Every row gives one point. To make a cloud, some directions were put in groups of two or more. Within a group, all points are equally far from the middle, so they leave a hole (a ring in 2 directions, a hollow ball in 3). The other directions are filled evenly. Then the cloud was stretched, turned, moved and blurred a little. How many holes are there, and how many directions does each take, smallest first?

Cloud, 13 rows:
|  0.03 | -0.55 |
| -0.47 | -0.15 |
|  0.47 | -0.31 |
|  0.59 | -0.05 |
|  0.59 |  0.01 |
|  0.51 |  0.27 |
| -0.42 |  0.05 |
|  0.27 | -0.47 |
| -0.36 | -0.43 |
|  0.30 |  0.42 |
| -0.05 |  0.39 |
| -0.47 | -0.12 |
|  0.09 |  0.43 |
Holes: 1 (2)

Cloud (30 x 4):
| -0.66 | -0.49 | -0.09 |  0.24 |
|  0.44 | -0.10 |  0.17 |  0.41 |
|  0.17 | -0.58 |  0.11 | -0.11 |
| -0.15 | -0.04 | -0.67 |  0.49 |
|  0.06 | -0.14 | -0.14 |  0.59 |
| -0.23 | -0.65 | -0.20 |  0.24 |
| -0.18 |  0.37 | -0.56 |  0.35 |
| -0.64 | -0.47 | -0.10 |  0.32 |
| -0.09 |  0.10 |  0.46 |  0.41 |
| -0.56 | -0.18 | -0.44 |  0.30 |
| -0.68 |  0.18 | -0.33 |  0.39 |
| -0.15 |  0.71 | -0.07 |  0.08 |
|  0.26 |  0.30 |  0.45 |  0.23 |
| -0.27 | -0.40 | -0.44 |  0.05 |
| -0.40 | -0.16 |  0.02 |  0.55 |
|  0.28 | -0.30 | -0.12 | -0.26 |
| -0.07 |  0.56 |  0.11 |  0.41 |
|  0.16 | -0.10 |  0.28 | -0.31 |
| -0.01 |  0.46 |  0.67 | -0.15 |
|  0.21 | -0.64 |  0.07 |  0.27 |
| -0.26 | -0.56 |  0.06 |  0.37 |
|  0.43 |  0.01 |  0.50 | -0.06 |
|  0.06 |  0.49 |  0.50 | -0.19 |
| -0.11 | -0.41 |  0.50 |  0.24 |
| -0.43 |  0.08 | -0.15 | -0.18 |
|  0.09 |  0.55 | -0.45 |  0.38 |
| -0.25 |  0.38 |  0.85 |  0.15 |
| -0.11 |  0.72 |  0.30 |  0.17 |
| -0.41 | -0.17 |  0.73 |  0.31 |
| -0.45 |  0.39 | -0.41 |  0.17 |
Holes: 1 (3)

Cloud (46 x 6):
|  0.42 | -0.33 | -0.72 |  0.58 | -0.09 |  0.19 |
|  0.79 |  0.43 | -0.53 |  0.35 |  0.15 | -0.15 |
|  0.60 | -0.29 | -0.22 |  0.37 | -0.07 | -0.37 |
| -0.48 |  0.33 | -0.10 |  0.19 |  0.08 | -0.19 |
|  0.03 |  0.05 | -0.44 |  0.54 |  0.54 |  0.18 |
| -0.39 |  0.11 | -0.44 |  0.28 |  0.33 | -0.40 |
|  0.25 |  0.39 | -0.03 | -0.24 | -0.24 |  0.08 |
|  0.15 |  0.05 | -0.43 |  0.85 |  0.32 |  0.13 |
|  0.44 | -0.10 | -0.25 |  0.01 | -0.22 |  0.67 |
|  0.20 |  0.29 |  0.18 | -0.41 |  0.33 | -0.51 |
| -0.07 | -0.14 | -0.09 |  0.59 |  0.11 |  0.63 |
|  0.22 |  0.07 | -0.29 |  0.03 | -0.65 |  0.27 |
|  0.58 |  0.24 |  0.04 | -0.03 | -0.18 |  0.58 |
| -0.01 | -0.46 | -0.48 |  0.17 |  0.35 | -0.07 |
|  0.54 | -0.44 |  0.30 |  0.45 |  0.00 | -0.36 |
|  0.68 | -0.41 |  0.03 |  0.12 |  0.37 |  0.35 |
| -0.15 | -0.11 | -0.17 |  0.37 |  0.43 |  0.53 |
|  0.66 |  0.28 | -0.08 | -0.14 |  0.37 |  0.38 |
| -0.45 | -0.36 |  0.02 | -0.01 |  0.14 |  0.18 |
|  0.15 | -0.49 |  0.00 |  0.36 |  0.43 |  0.51 |
|  0.46 |  0.57 |  0.30 |  0.39 | -0.26 |  0.24 |
|  0.74 | -0.22 | -0.15 |  0.80 | -0.41 | -0.11 |
| -0.32 | -0.18 | -0.03 |  0.64 | -0.19 | -0.39 |
| -0.20 |  0.10 | -0.34 |  0.04 |  0.78 |  0.07 |
|  0.29 | -0.39 |  0.30 |  0.80 | -0.25 |  0.23 |
|  0.65 |  0.08 |  0.46 |  0.23 | -0.19 | -0.43 |
|  0.73 |  0.25 | -0.32 |  0.04 |  0.41 | -0.22 |
|  0.57 | -0.02 | -0.29 |  0.35 | -0.37 | -0.45 |
|  0.26 | -0.27 |  0.14 |  0.83 | -0.60 |  0.43 |
|  0.35 |  0.51 | -0.41 |  0.42 |  0.34 |  0.32 |
|  0.36 | -0.13 | -0.09 |  0.17 | -0.38 | -0.41 |
|  0.15 | -0.18 | -0.53 |  0.83 |  0.12 |  0.36 |
| -0.22 | -0.36 |  0.18 |  0.18 | -0.31 |  0.12 |
| -0.03 | -0.28 | -0.33 |  0.01 | -0.28 |  0.45 |
|  0.56 | -0.12 | -0.21 | -0.05 | -0.01 |  0.60 |
| -0.11 | -0.32 |  0.04 |  0.02 | -0.28 |  0.33 |
|  0.71 | -0.12 |  0.28 |  0.26 | -0.05 | -0.49 |
|  0.05 |  0.28 |  0.18 |  0.97 | -0.13 | -0.09 |
| -0.26 |  0.23 |  0.25 |  0.46 |  0.01 |  0.32 |
|  0.00 |  0.33 | -0.25 |  0.31 |  0.46 |  0.42 |
|  0.22 |  0.47 |  0.14 |  0.83 | -0.10 |  0.20 |
| -0.23 | -0.28 | -0.57 |  0.29 |  0.41 | -0.10 |
|  0.34 |  0.39 | -0.14 | -0.04 |  0.35 | -0.66 |
| -0.18 | -0.34 |  0.47 |  0.47 | -0.07 |  0.35 |
|  0.42 |  0.36 |  0.29 |  0.20 |  0.65 |  0.26 |
| -0.02 | -0.16 |  0.05 |  0.82 | -0.37 |  0.57 |
Holes: 2 (2, 3)
